Each point is reached from the start by the listed moves, each made 0, 1 or 2 times, or once backwards (-1), plus a little noise. Say if it took an odd or an even number of moves. Then give how often each move was made.

Moves:
(1): [  0.8 -13.9   3.3   3.3  10.9   0.8]
(2): [ 6.9  9.3 -1.2 -2.2  0.6  2.2]
(3): [-6.4  2.0 -3.0 -8.3  3.2 21.9]
Start: [ 8.6  3.5 -7.8 -0.6 -0.1  2.3]
Points:
[ -4.5   7.5 -14.2 -16.4   6.6  46.2] -> even (0, 0, 2)
[ 23.0 -16.0   1.5  10.4  19.2 -15.8] -> even (2, 1, -1)
[  4.1 -11.2  -8.4 -13.4  28.3  50.6] -> odd (2, 1, 2)

Moves:
(1): [-5.6 -5.5 -2.7  2.4 -1.1 -6.3 11.4  5.0]
(2): [  6.1   3.4  -0.3   6.7 -10.4  -8.8  -2.1  -4.6]
(3): [-16.3  -3.4  -4.5  -4.8   1.3  10.7  -8.4   3.5]
(4): [-9.7 13.9  2.8  4.0 10.6 -0.8 -8.7  1.8]
(5): [ -1.3  10.2  -7.7  15.8   7.5   6.5  -4.1 -19.0]
(6): [ 17.0   5.9 -16.5   1.9  -6.5  10.7   2.4  16.0]
(7): [ 4.5 -9.4  9.0 -7.7  0.4 -2.5 -6.0  7.1]
(8): [ 5.8  4.5 -9.4  1.4  7.5 -9.6  5.8  3.0]
Start: [ 6.7 -8.3  8.7 -0.9 -1.6 -5.0  0.6  1.3]
Points:
[  8.9 -22.8 -12.8 -15.1 -27.1 -15.7  -2.8  49.3] -> odd (1, 2, 2, 0, -1, 1, 1, 1)
[ 26.1  21.2 -20.9  31.4  38.3 -13.0  14.4 -30.0] -> even (0, -1, -1, 0, 2, 0, 0, 2)
[-17.7  36.5  -7.3  24.9  -3.7  30.4 -56.2  -8.4] -> even (-1, 2, 2, 2, 1, 1, 0, -1)
[ 9.7 34.8 -7.3 14.4 21.8  4.2  1.5 15.0] -> even (0, -1, -1, 2, 0, 1, -1, 0)

Moves:
(1): [ -0.6  -0.5   2.4 -10.0  -1.5   1.1   0.7   6.6  -4.3   6.4   1.0  -0.6]
(2): [ 8.3  0.7 -1.4  1.0  3.8 -0.9  7.4 -8.4  8.2 -4.4  7.8 -6.2]
(3): [-3.3  0.8 -1.8 -1.6 -3.9  8.1  3.8  4.4  3.5 -1.0  7.5 -0.3]
(4): [-7.2 -4.0 -6.6  4.2  4.3 -2.3 -5.3 -1.1  1.6  9.6  9.5 -4.4]
(5): [ 5.9 -4.8  2.1 11.8  3.6 11.0  6.5  0.9 -0.9  7.7 -3.1 -7.5]
(6): [ 8.8 -7.7  3.3 -6.1 -0.9  2.3  4.8 -7.9 -0.7  4.2  0.2  5.4]
(7): [ 4.1 -9.4  4.6  8.9 -5.7 -5.4 -3.7  3.3 -8.2 -3.1  2.4 -3.5]
(8): [ -8.4 -17.2  -3.1  -3.2   2.6  -1.5   9.1   5.5   6.6  -9.6  -2.2  11.7]
(9): [-2.3 -6.5 -7.8 -2.5  4.1 -9.5  6.6 -4.6 -0.8  8.7  8.1  5.5]
(10): [ 4.4  3.2  1.9 -4.4  1.7 -3.4  5.0  6.0 -8.7 -8.1 16.4 -7.7]
(11): [ 3.7 -0.4 -8.0 -3.3  6.4 -3.6  3.1  6.1  0.8 -2.3 -7.5 -6.3]
Start: [-1.0 -3.8 -2.5 -7.2  4.5 -3.8  0.5  3.5  2.2 -3.4  3.6  2.6]
Points:
[  4.3 -68.1  -8.2 -38.0  13.0 -35.7   6.4  33.4 -16.9 -16.7  14.0   1.4] -> even (2, 0, -1, 2, -1, 2, 2, 2, -1, 1, 2)
[-28.6 -43.4 -17.8 -31.6  11.0  11.1  21.5   7.4  32.7   7.6  -1.7  37.3] -> even (1, 0, 1, 1, 0, 1, -1, 2, 0, -1, 0)
[-13.3 -38.2   6.7 -55.8   6.7 -11.0  31.2  16.9  -9.3  -4.4   6.0  48.8] -> even (2, -1, -1, -1, 0, 1, -1, 2, 1, 1, -1)
[ 17.4  20.0   8.1 -56.5  -9.4  23.9   7.8  -3.7  11.0   8.3  23.3  -1.4] -> odd (2, 1, 2, 0, -1, 2, -1, -1, -1, 0, 0)
[ 15.0 -58.5 -14.6  -0.3  23.1 -36.1  20.1  31.3 -36.0  -4.5  23.7 -15.0] -> odd (0, -1, -1, 1, 1, 1, 2, 1, 1, 2, 2)
